Each row of a before or after table is a point. One or more steps were done to the points. Then noise was added and the rows were shuffled. The steps act on how far a point lies along the listed directions, d1 being the first. Write out the steps. A step turns or swaps two directions, mirrors them in a line or flattens them onto one, adds a multiple of one to another, or multiplies one. Angles are multiples of 10 degrees, from the lower direction toward the higher: turns from -170 to 170, lines from 10 to 170 but not 90. Use the fewest steps. Two steps may share a direction if one is a turn and the other turns, adds or multiplies; they go together, in the order done. Otherwise the lowest direction goes first.

Directions:
(1):  3.3 -4.4  0.6
(2): -3.4 -3.0 -3.2
(3):  2.9  1.5 -4.5
Before, 9 rows:
0: -1.2 -3.5  0.3
1:  3.4  1.8 -3.9
2:  3.1  4.1  3.0
3:  1.5  0.5 -4.8
4:  1.0  1.7 -6.3
5:  2.6  0.2  5.3
6:  3.5  2.2 -1.6
7:  0.8  5.6  5.0
8: -1.4  1.2  3.7
After, 9 rows:
0:  2.5 -4.7  0.2
1: -6.9 -2.7 -1.1
2:  1.8  3.6 -0.5
3:  0.8 -4.2 -0.9
4:  4.1 -3.8  3.5
5: -4.3 -3.5 -2.2
6:  3.7 -2.7  1.3
7: -4.2  1.8 -0.3
8: -3.8  0.2 -4.5
Steps: swap d1 and d3; multiply d2 by -1

Directions:
(1):  1.5 -3.1  1.7 -3.1 -3.1 -4.6  5.2 -0.4
(2):  0.9  2.1  1.2  3.7 -4.2  2.9  2.4 -5.5
(3): -4.5 -5.9 -3.6  3.0 -1.4  1.5  1.3  0.6
(4):  4.1 -0.1 -3.1  4.0  4.9 -1.7  3.6 -0.5
(5): -2.3  0.5 -2.1 -5.3  3.4  3.0  2.9 -4.0
(6):  0.0  2.7 -6.6 -1.1 -3.2 -3.6 -2.1 -1.5
Before:
0:  -6.2  -3.4  -7.7   1.9  -3.8  -0.3  -2.6   0.6
1:  -1.4   2.6  -5.0  -2.6   1.1  -1.7  -0.8  -0.8
2:  -1.9   1.5  -2.6  -4.1   2.0   0.9  -1.2   1.3
3:   0.1  -1.9   0.8  -1.0   3.5   2.5  -1.9  -1.0
4:  -0.8   2.9  -0.9   2.7   0.3   4.6  -3.7  -0.3
5:  -3.6   3.3   0.5   0.4  -0.9   0.9  -0.4  -1.2
6:   2.9  -0.3   3.3  10.3  -4.0  -6.3 -11.4  13.2
7:  -1.7   0.8   1.5  -2.0   0.5   0.1  -1.4  -0.6
8:  -3.4  -1.5   1.0   0.4  -1.7   1.2  -0.5  -1.8
9:   2.3   0.9  -0.1   0.6  -0.5  -0.1   0.3  -2.7
10:  -0.1   0.0  -2.9   0.1   4.0   1.1   2.1   0.1
After (11 x 8):
0:  -0.2  -6.1   1.9   0.7  -1.6  -0.4  -0.2   0.1
1:   2.6  -1.7   0.0  -2.0  -2.1  -1.7   5.7  -1.7
2:   0.0   2.3   0.9   1.8  -0.7  -2.8   3.1  -1.1
3:  -0.5   0.4   2.4   1.1  -1.6  -0.6   0.3  -2.1
4:  -7.3   2.1  -2.2 -15.5   4.1   6.9   4.6  -9.1
5:   3.2   6.5   1.3  -3.1  -2.8  -5.8  -2.5   0.2
6:  -0.9  -2.0  -0.6   3.7  -1.4   1.2   1.6  -2.6
7:  -0.9  -2.2   0.4  -0.2  -0.4  -2.6  -0.6   4.5
8:   1.2   2.5   2.3  -1.2  -5.5  -2.4  -0.9   1.2
9:  -0.7   2.0  -3.7  -1.2  -4.2  -2.5   0.2  -2.3
10:   3.1   0.9  -0.8  -0.3   2.5  -1.3  -0.8  -0.4
Steps: turn d1 and d5 by -170 degrees; turn d2 and d4 by 80 degrees; add -1.5 times d6 to d3

Directions:
(1): -4.3  4.6 -2.4 -6.4 -2.7 -1.1 -2.2 -2.4  0.9 -3.4  0.0  2.4
(2): -3.0  3.9  6.9  3.7 -1.1  2.6 -2.5 -0.9  2.6 -1.9  2.7 -2.4
(3):  0.3  1.6 -2.2 -1.0  0.6  1.6 -2.5  0.1 -1.8  6.0  8.1  1.1
Before (11 x 12):
0:  0.3  1.5  1.9  0.3 -0.3 -2.1  1.8  0.1  1.4 -3.5 -5.6 -1.3
1: -0.8  2.5  2.7  0.8  1.3  4.5 -1.7  0.0  0.1  2.9  5.4 -1.4
2:  0.4 -1.6 -3.9 -0.3  0.1 -0.9  0.1  0.0 -1.1 -0.5 -3.2  1.3
3: -1.1  1.9  2.0  2.5 -0.1  1.2 -1.1 -0.7  0.7  1.0  5.1 -1.0
4:  1.6 -3.9  2.3  4.7  2.5 -0.3  1.9  0.7  1.3 -3.1 -6.5 -1.0
5: -2.8  2.7  2.2  0.5 -0.7  4.3 -2.4 -1.9  1.2 -0.4  3.6 -1.3
6:  1.1 -4.5  0.7  3.9  1.4 -2.4  5.3  2.0  0.5 -2.4 -6.3 -0.6
7: -1.2  4.8  5.0  4.8 -1.4  2.8 -4.6 -1.0  1.1  3.1  9.2 -0.1
8:  1.2 -3.2 -1.7  1.3  2.1 -2.1  0.7  1.6 -1.0  1.9 -2.5 -0.9
9: -4.1  5.2 -1.7 -4.8 -2.0  1.4 -2.9 -1.8  0.4 -0.3  3.7  0.7
10:  2.0 -0.9  2.3  3.1  0.5  0.3 -0.4  0.5  0.3  1.4 -0.3 -2.1
After, 11 rows:
0:  -0.3  -0.5  -4.4  -1.6  -0.2  -0.6  -0.8  -0.6  -1.2   0.1  -1.4   1.8
1:  -1.3  -3.3   0.9   1.0  -0.3  -4.0   5.7   0.5   2.0  -8.3 -12.1  -0.3
2:   0.5  -0.4   3.9   4.7   0.6   1.2   0.6   0.1   1.1  -0.1   2.3  -2.3
3:   1.1  -4.2  -0.5   1.9   1.7  -3.3   2.4   1.5   0.2  -2.2  -8.1  -1.7
4:  -2.0   4.9  -0.7  -3.5  -2.0  -2.0  -0.7  -1.6   1.1  -2.8  -1.9   0.6
5:  -3.0   6.7  -4.3  -4.7  -0.9   3.8  -5.9  -1.1  -2.4   8.6  15.1   1.7
6:  -0.9  -2.3   2.5   2.0   0.3  -1.9   2.4  -0.7   3.1  -9.5 -12.9  -0.7
7:   2.0   0.3   7.9   9.7   0.2   2.3  -1.8   0.8   1.8   1.8   4.1  -2.4
8:   1.0  -0.5   5.1   4.4   2.7   4.1   0.9   1.5   0.6   1.2   1.4  -3.3
9:  -2.0   2.2   2.0   1.6  -0.2   4.7  -2.4  -1.5   0.8   1.8   5.5  -1.4
10:   1.9  -2.8   4.4   4.2   0.2  -0.8   2.2   0.4   1.7  -3.2  -7.4  -3.3
Steps: multiply d1 by 2.5; turn d1 and d3 by 60 degrees

Directions:
(1):  1.8 -1.5 -8.1  2.4 -2.5  0.4  1.8 -0.4  5.8 -4.2 -1.1 -2.2  1.6  2.4  0.8  1.7  0.8  2.1  4.3 -5.0
(2):  7.7  2.2 -1.1  6.7 -4.1 -1.5 -1.0  2.8 -1.5  0.1  1.5  3.4 -2.0 -6.7 -1.0 -0.3 -0.7 -1.0 -0.3  0.1
(3): -2.8  3.3 -3.7 -2.8 -4.3 -2.1  4.1  4.2 -5.7  3.3  4.7  0.7 -1.2  2.8 -1.9 -2.0 -0.8  4.3  1.7 -1.9
Before (13 x 20):
0: -4.3  0.4  1.5 -6.6  2.1  0.8 -0.3 -0.4 -3.6  2.4 -1.1 -0.3  1.7  2.2  1.1  0.4 -0.1  0.5 -2.6  1.6
1: -0.1  0.5 -5.0 -1.7 -2.4 -2.1  2.5  2.2  0.6  0.0 -0.6 -1.4 -2.4  3.1  0.0  0.3 -0.7  1.7  1.4 -2.4
2:  8.6  3.9 -4.5  5.8 -7.4 -3.0  2.7  4.0 -0.9 -1.1  0.2  3.0 -2.8 -4.8 -1.5  1.1 -0.2  0.2  3.0 -3.3
3:  0.1 -3.9  0.9  1.0  3.9  1.1 -0.7 -4.6  4.7 -4.0 -3.3 -4.1  1.8  1.5  3.1  3.6  1.3 -1.0  1.6 -0.5
4: -5.4 -0.3  4.1 -5.5  3.3  1.3  0.7  0.5 -3.8  0.3  2.9  2.1 -1.6  1.9  0.4  0.1  1.1 -0.2 -2.5  1.9
5:  1.1  2.3 -2.7 -2.7 -2.7 -4.1  1.1  3.9 -2.8  2.4  4.5  3.5  0.3 -1.0 -1.3 -2.1 -0.8  1.8  1.2 -2.1
6: 11.8 -2.4 -4.1 12.2 -4.2  0.4 -1.8 -0.2  9.1 -6.7 -2.3  0.2  1.7 -7.0  1.4  2.5  0.6 -1.9 -0.5 -4.0
7:  4.6  0.0  1.6  5.2  0.2 -0.6 -2.6 -0.7  4.3 -4.4 -2.5 -0.2  0.1 -3.8  0.8  3.4  0.2 -3.5 -1.3  1.1
8:  8.3  0.4  1.7  8.0 -2.7 -2.1 -3.5  1.4  3.3 -4.4  0.9  3.9  0.3 -6.8  1.3  2.1  0.8 -1.5  1.3 -2.3
9: -4.1 -1.9 -3.0  0.4  1.0  0.4  0.2 -4.5  5.1 -1.5 -2.8 -1.7  3.5  4.1  0.9 -0.5  3.4  2.9  1.4 -2.2
10:  2.6 -1.3  6.8  3.1  2.7  2.1 -3.8 -2.5  1.3  0.4 -3.7  1.7  2.1 -6.6  1.7 -1.2  1.6 -3.6 -1.2  3.4
11: -2.2  2.4 -4.6 -2.6 -3.5 -1.1  3.6  3.4 -1.6  1.0  4.2 -0.3  0.4  1.7 -1.2 -1.8 -0.6  3.9  2.1 -2.0
12:  0.1  3.8 -1.8 -2.4 -1.4 -1.3  1.2  0.9 -1.6  0.8  1.6 -0.7  0.0  2.7  0.1 -1.9 -0.1 -0.4  0.9  0.3
After:
0:  -2.7  -3.5   4.1  -1.4   4.8   3.4  -2.4  -4.9   5.2  -1.5  -5.6  -2.3   4.2  -0.3   2.7  -0.4   2.8  -2.0   0.8   1.0
1:  -1.9  -0.4   7.4  -0.6   4.7   0.2  -3.2  -2.3   1.4  -1.7  -2.7  -1.2   0.2  -1.1   1.0   2.4   0.2  -4.1  -4.0   4.4
2:   0.9   3.8  -2.3  -1.7  -2.3  -1.2   1.4   1.2  -1.7   0.7   1.6  -0.6   0.0   2.0   0.1  -1.7  -0.2  -0.1   0.9   0.0
3:  -0.7   3.3  -2.1  -1.8  -3.9  -1.8   2.9   4.1  -3.8   2.4   5.0   1.4  -0.7  -0.8  -1.4  -2.4  -0.9   2.8   0.3  -0.3
4:  -2.4  -1.5  17.7  -1.9   7.3   1.1  -5.4  -2.5  -3.8   4.0  -1.4   1.3   0.1  -4.6   0.5  -1.6  -0.4  -5.9 -10.8   8.2
5:   5.8   1.5  -1.6   8.6  -3.7  -1.8  -1.7  -0.6   1.4  -0.2  -0.8   3.6   0.5  -5.3  -0.6  -1.2   2.1   0.8  -0.4  -0.6
6:   2.0   2.0  -1.0  -0.2  -2.9  -3.0   1.1   3.8  -2.9   2.5   0.6   1.2  -4.3  -0.9  -1.1  -1.0  -1.1   0.2  -1.2   0.3
7:   6.9  -1.3   1.6   6.7   0.7  -0.2  -1.9  -1.9   2.0  -2.9  -1.5  -0.4  -0.2  -5.2   1.7   3.1   0.4  -2.5   0.4   0.5
8:  -6.7   3.0  11.3  -8.7   3.3  -1.6   1.3   0.6  -8.7   6.1   0.0   1.7  -2.5   1.8  -1.1  -1.2  -0.3  -1.6  -4.1   5.2
9:   0.2  -1.2  -7.3   0.2  -1.9   1.1   2.6   1.0   3.2  -5.2   2.0   0.7  -0.3   2.4   1.0   2.3   1.8   2.1   3.2  -4.8
10:  -3.2   1.3  -0.6  -6.4   0.0  -3.3   1.4   2.7  -3.3   3.2   4.0   2.0   1.0   1.7  -1.1  -2.3  -0.4   1.9   0.6  -1.1
11:   2.8   0.1  -8.4   0.6  -3.7   0.6   0.9   0.9   2.0  -2.4  -1.5  -0.4   2.3   0.8   1.4   2.3   0.3   2.1   2.0  -4.0
12:  -5.9  -0.9  14.3  -5.2   6.9  -0.3  -4.6  -2.2  -2.1   1.1   0.1   1.8   1.5   0.4   1.6   0.2   0.7  -2.8  -4.0   4.1
Steps: multiply d2 by 1.3; turn d1 and d2 by 130 degrees

Directions:
(1):  1.9  3.8 -1.8 -4.0 -1.8  1.9 -5.4  0.5  2.6 -2.0 -9.0  0.1  1.3  2.9 -0.4 -1.0  2.7  4.7  2.0 -4.4 -1.5  1.1  1.0 -2.0  3.9 -0.1 -6.4 -3.5 -2.1  1.2 -0.7 -0.3 -0.8 -2.0 -0.2  7.3 -2.2  3.2 -2.3  0.8 -0.8 -3.9 -1.2  6.4  6.4  1.0  0.9  0.9
(2):  1.6 -1.4 -4.1 -5.8 -0.8  2.5  9.5  0.1 -4.3  0.9  0.7  2.8 -5.2  4.3 -2.2 -4.9  0.8 -1.6 -2.7 -0.1  4.7 -1.0  1.9 -0.9  1.9 -1.8 -2.7 -2.8  1.0  0.2  2.6  5.2  0.2  2.8  2.1  6.3  0.1 -3.4 -1.8 -1.6  0.6 -4.1  1.2  0.8 -6.1 -2.2  2.2 -2.9
Before, 10 rows:
0:   1.5   0.8  -0.8  -0.7  -1.9   3.0  -5.2   0.3   3.9  -0.6  -4.1   0.4   0.6   0.1   1.3   2.9   0.6   2.7   1.4  -1.7  -1.6  -1.3  -1.4  -0.7   1.4   0.0  -3.3  -0.8  -1.0  -0.3  -0.7  -1.0  -1.3   0.2   0.3   1.0  -1.9   1.2  -0.3  -1.1  -0.9  -2.5  -1.6   1.2   3.3   1.2   0.7   0.7
1:   0.1  -1.5  -3.8  -5.6   1.1   1.5   9.0  -1.2  -2.6   0.8  -0.6   0.7  -4.1   4.1  -3.2  -3.9   2.9  -1.9  -2.0   1.5   3.9  -1.1   1.3  -1.1   2.4  -1.7  -2.6  -1.3  -0.6   0.9   3.2   5.1  -0.2   0.8   2.1   5.8  -0.5  -3.3  -1.2  -1.4   1.7  -5.0   3.9   2.0  -4.6  -0.1   2.1  -2.2
2:   3.0   2.2  -4.2  -6.1  -3.2   3.6  -0.1   0.1   0.2  -3.0  -6.3   0.6  -1.8   6.7  -1.2  -2.7   2.5   4.0  -0.4  -3.0   2.3   1.0   2.4  -4.1   4.5  -1.4  -9.0  -4.9   0.2   0.3   1.5   3.7   0.0   0.3   2.2  10.9  -0.5  -0.2  -1.8  -0.1  -2.4  -5.2  -1.0   6.1   1.9  -1.2   1.9  -1.8
3:  -1.5   1.5   2.4   2.7  -0.3  -0.8  -3.4  -0.2   1.6  -1.4   0.8  -1.7   2.1  -3.4   0.3   2.4  -1.4   1.2   0.0   1.4  -2.9   1.8  -1.5   1.2  -1.0   2.0   2.6   0.6  -0.6  -1.2  -1.2  -1.7   0.4  -1.8  -0.7  -4.8  -0.8  -0.1   1.2   3.2   0.1   2.6  -0.4  -0.8   3.5   1.5  -2.1   1.3
4:   0.7  -0.9  -1.7  -2.5  -1.2   0.9  10.7   0.1  -4.1   2.4   5.2   3.4  -4.0   0.4  -1.1  -3.5  -0.4  -0.4  -3.2   1.1   3.7  -1.1   1.5  -2.1   1.0  -2.6   2.5  -1.3   3.5  -2.0   0.7   1.7   0.9   4.7   4.2   1.1   2.1  -3.8  -1.0  -1.8   1.2   0.1  -0.4  -2.1  -6.4  -1.2   0.5  -2.5
5:   0.9   0.6  -1.2  -3.0  -2.3   1.7  -3.9   0.7   1.1  -0.6  -4.1   0.3   0.1   0.5  -1.3  -0.6  -0.4   2.8   3.0  -2.4  -4.2   2.2   0.0  -3.1   0.8   1.4  -3.0  -2.2  -0.3   0.5  -1.7  -1.0  -0.1  -2.6   0.3   1.9  -1.0   1.8  -0.3   2.2   0.5  -0.8  -0.1   2.9   0.8   0.3  -1.2   1.9
6:  -1.3   4.0   2.6   0.3  -0.3   0.9 -12.9  -0.3   3.7  -3.5  -9.7  -3.5   5.3   1.6   1.9   3.1   0.1   6.0   4.6  -4.4  -7.4   2.9  -1.9  -2.6   1.2   2.6  -4.6   0.2  -2.4   0.2  -3.0  -4.2   0.3  -6.2  -0.4   3.3  -4.0   6.2  -2.0   2.4  -4.3  -1.2  -2.7   5.4  12.4   4.5  -1.7   4.9
7:   0.7  -4.1   0.4  -0.4   0.6   1.6  13.2  -0.5  -5.9   3.3   6.4   2.2  -4.4  -1.8  -0.3  -3.0   0.8  -4.1  -4.3   4.4   6.8  -2.8   0.6  -1.0  -2.8  -1.6   4.1  -0.2   2.9   2.4   3.0   5.5   1.5   3.5   1.7   0.8   0.9  -5.3   0.6  -2.5   1.0   1.7   0.7  -4.3 -11.5  -4.6   1.2  -3.4
8:   0.7   5.1   0.7  -1.9  -2.9   0.3 -13.8  -1.7   3.7  -3.3 -10.6  -1.1   3.6   0.6   0.3   3.8  -0.1   4.9   1.1  -4.3  -5.1   3.1   0.6  -1.9   2.9   0.5  -6.4  -2.3  -0.2  -0.6  -1.0  -4.2  -1.4  -1.5   0.9   3.8  -3.5   5.0  -1.8   2.2   1.5  -2.3  -2.3   6.8  10.9   2.5   0.0   1.9
9:   2.6   2.4   2.7   2.3  -0.3  -3.0 -11.3   0.5   3.9  -1.0  -2.8  -1.0   3.7  -2.4   2.6   3.2  -2.3   5.3   2.9  -2.6  -4.9  -1.9  -2.1   1.3  -0.1   2.8   1.3   1.2   0.1   0.9  -3.3  -3.5  -0.4  -4.9  -3.3  -1.3  -1.3   3.1   0.4   2.7  -0.6   2.9  -0.8   2.1   7.7   2.5  -2.6   2.9
After:
0:   0.2  -3.1  -3.7  -6.2  -1.6   1.9  10.8  -2.4  -7.5   1.1   4.0   3.4  -7.5   3.4  -3.2  -2.9  -2.7  -4.8  -6.8   2.7   4.9  -0.5   2.2  -0.3   0.6  -2.1  -1.5  -1.6   4.3  -2.2   4.8   5.0   0.4   6.2   4.9   3.7   0.1  -6.0  -1.3  -1.7   3.7  -3.2   1.5  -1.9  -9.4  -2.9   2.6  -4.3
1:   5.0  -0.8  -4.2  -7.1  -1.2   0.8   5.7   0.5  -3.5   0.9  -0.5   3.8  -5.6   4.7  -1.1  -4.9  -0.8   2.1  -2.0  -2.2   4.0  -3.5   1.0   0.0   2.5  -0.8  -2.7  -3.0   2.3   0.9   1.2   5.6  -0.2   0.1   0.4   8.8  -0.6  -3.6  -2.8  -0.2   0.4  -3.9   1.1   2.4  -3.9  -1.1   1.3  -2.4
2:   0.8   2.3  -1.8  -4.3  -1.6   2.6   1.7  -0.3  -0.3  -1.6  -2.9   0.6  -2.0   1.6  -1.9  -2.1   0.5   2.3  -1.1  -1.2   0.2   1.2   0.8   0.0   2.7   0.1  -3.1  -3.2  -0.9  -0.2   0.6   2.5  -0.1  -0.6   0.9   4.3  -1.8  -1.2  -1.5   2.6   0.5  -3.4   0.1   2.9   2.1   0.3  -0.1  -0.6
3:   0.8  -2.3  -2.1  -1.1  -1.5   3.8   3.9   0.0  -0.2   1.4   2.1   1.7  -3.8   1.0   0.6   0.6  -0.7  -1.3  -1.3   1.1   2.1  -2.4  -1.6  -0.2   0.1  -1.3  -0.7  -0.4   1.2  -0.9   1.4   2.3  -0.4   2.9   1.9   0.0  -0.5  -3.1   0.0  -2.7   0.0  -2.6  -0.2  -2.2  -4.2  -0.5   1.5  -1.7
4:   0.3  -3.2  -1.2  -3.2  -1.5   1.7   3.7   0.8  -2.5   1.6   3.1   1.8  -3.3   0.0  -2.3  -2.3  -1.7  -1.6   0.7   0.9  -0.9   1.1   0.3  -1.9  -1.2   0.3   0.7  -0.7   1.8  -0.2  -0.5   1.6   1.0   0.4   1.9  -0.6   1.0  -2.2   0.7   1.1   1.2   0.0   1.0  -1.5  -7.0  -1.5  -0.8  -0.1
5:  -0.7   2.2   4.2   4.9  -1.0  -2.5  -5.6   0.2   3.1   0.0   1.2  -0.8   4.4  -4.8   2.4   3.4  -0.9   3.4   2.2  -0.1  -3.8   0.7  -1.0  -1.4  -0.4  -0.1   4.6   1.7   1.2  -1.8  -3.5  -6.2   0.5  -0.3   1.3  -6.3   1.0   2.1   0.9   1.3   0.3   5.0  -2.5  -1.3   5.2   2.5  -2.1   2.2
6:  -1.2  -4.7   1.1   4.6   0.9  -1.2   5.3  -1.0  -2.8   0.4  11.0  -0.6  -1.4  -1.0   0.8   2.1  -3.0  -4.6  -2.9   5.5   3.1  -0.2  -0.5   0.2  -4.1   0.1   5.0   3.3   3.5  -2.0   1.6   1.5   1.5   2.8   1.7  -6.9   3.6  -4.7   3.7  -1.3  -0.7   4.5   0.4  -6.5  -7.9  -1.8  -1.3  -2.0
7:  -0.7   2.2   6.4   7.5   0.2  -1.8 -10.8  -0.5   5.2  -0.5  -3.3  -3.2   7.3  -7.5   4.4   5.7   1.7   3.4   2.7   0.4  -4.5   0.4  -2.8  -0.8  -3.0   2.0   3.4   2.0  -0.7   3.3  -2.5  -4.9   0.4  -4.4  -2.4  -5.4  -1.6   4.5   2.6   1.6  -0.8   5.7  -2.8  -0.1   6.7   0.5  -2.6   3.5
8:  -3.5  -2.0   3.7   5.8   3.2  -3.4  -1.6  -1.8   1.6   0.8   4.3  -3.4   2.6  -3.7   0.6   4.2   0.3  -2.4   1.0   4.9  -2.2   0.1  -2.6   1.5  -2.8   0.9   6.0   4.9  -0.5  -0.4   0.0  -2.5  -0.2  -2.5  -0.9  -8.6   0.9  -0.2   2.9   0.1   1.4   4.2   2.8  -3.2   0.8   2.4  -1.5   2.1
9:   0.2  -3.4  -4.0  -7.8   0.0   4.3  14.6  -0.9  -9.1   1.2   3.0   2.5  -7.2   6.8  -2.2  -6.2  -1.8  -3.3  -4.0   0.5   4.6  -0.6   0.8  -2.0   0.6  -1.1  -2.2  -1.4   2.4  -1.2   3.6   7.3   1.8   1.9   4.2   7.4  -1.2  -5.7  -3.2  -2.3  -1.5  -4.3   1.3  -0.9  -8.8  -1.4   1.9  -2.1
Steps: turn d1 and d2 by 140 degrees
